Every row gives one point. To make a cloud, some directions were put in groups of two or more. Within a group, all points are equally far from the middle, so they leave a hole (a ring in 2 directions, a hollow ball in 3). The other directions are filled evenly. Then the cloud was stretched, turned, moved and blurred a little. Count the holes, and give their numbers of directions, smallest first.
(in the rows, 128 means zero)

Cloud (19 x 3)
120 105 93

83 94 131

90 141 183

115 118 200

95 149 103

166 117 109

104 83 118

81 99 126

97 124 192

94 140 187

105 160 182

79 135 171

99 80 133

119 92 100

162 163 162

122 100 96

85 95 162

165 97 163

102 166 172
Holes: 1 (3)

Cloud (30 x 4)
101 55 107 151

171 125 152 65

130 147 100 131

75 110 165 157

147 158 145 98

79 133 140 62

151 135 85 149

153 149 139 71

170 112 76 120

137 134 69 140

81 127 117 127

171 116 95 124

84 63 104 63

131 133 63 150

76 100 111 136

124 160 135 101

83 73 118 100

119 168 148 138

157 153 150 106

151 57 115 120

163 72 128 81

164 89 157 106

136 56 135 61

151 131 89 80

151 148 130 87

160 150 146 119

118 130 64 128

80 142 146 150

135 48 113 85

152 91 181 146
Holes: 1 (2)

Cloud (55 x 6)
180 130 156 144 92 90

169 186 144 156 137 144

130 112 173 161 88 127

64 129 106 145 146 79

120 114 113 152 55 93

107 144 123 156 61 146

85 152 129 172 175 119

103 100 132 119 173 103

77 196 131 113 127 99

181 162 87 170 124 98

130 105 109 111 100 161

170 105 131 177 124 60

145 178 172 152 129 94

166 114 102 111 84 78

137 126 179 180 123 97

160 108 156 180 135 138

94 152 137 146 109 50

130 97 161 189 117 76

93 174 142 108 109 158

144 170 164 123 85 100

97 208 99 111 101 117

173 99 111 155 81 129

134 97 130 156 60 125

170 107 88 155 86 88

68 100 127 178 125 102

125 135 116 178 186 89

154 188 89 90 139 108

91 147 84 161 75 110

156 133 139 200 93 85

94 153 79 130 126 60

171 94 126 126 149 135

127 180 89 134 176 84

104 170 89 162 77 90

88 148 153 121 157 78

142 150 97 69 121 125

117 142 81 154 70 87

130 65 142 165 139 78

133 105 132 192 142 57

97 99 147 134 85 74

84 191 130 171 115 85

153 128 70 120 93 82

107 87 120 102 119 68

113 195 139 138 127 167

112 163 170 128 91 91

176 123 147 160 148 142

111 148 101 115 182 79

135 99 123 117 158 147

140 96 89 121 113 150

141 144 72 154 145 153

154 72 124 163 118 62

162 180 77 154 154 106

74 109 108 105 122 87

156 136 79 152 146 62

160 152 67 150 115 80

120 181 158 106 137 83
Holes: 1 (6)
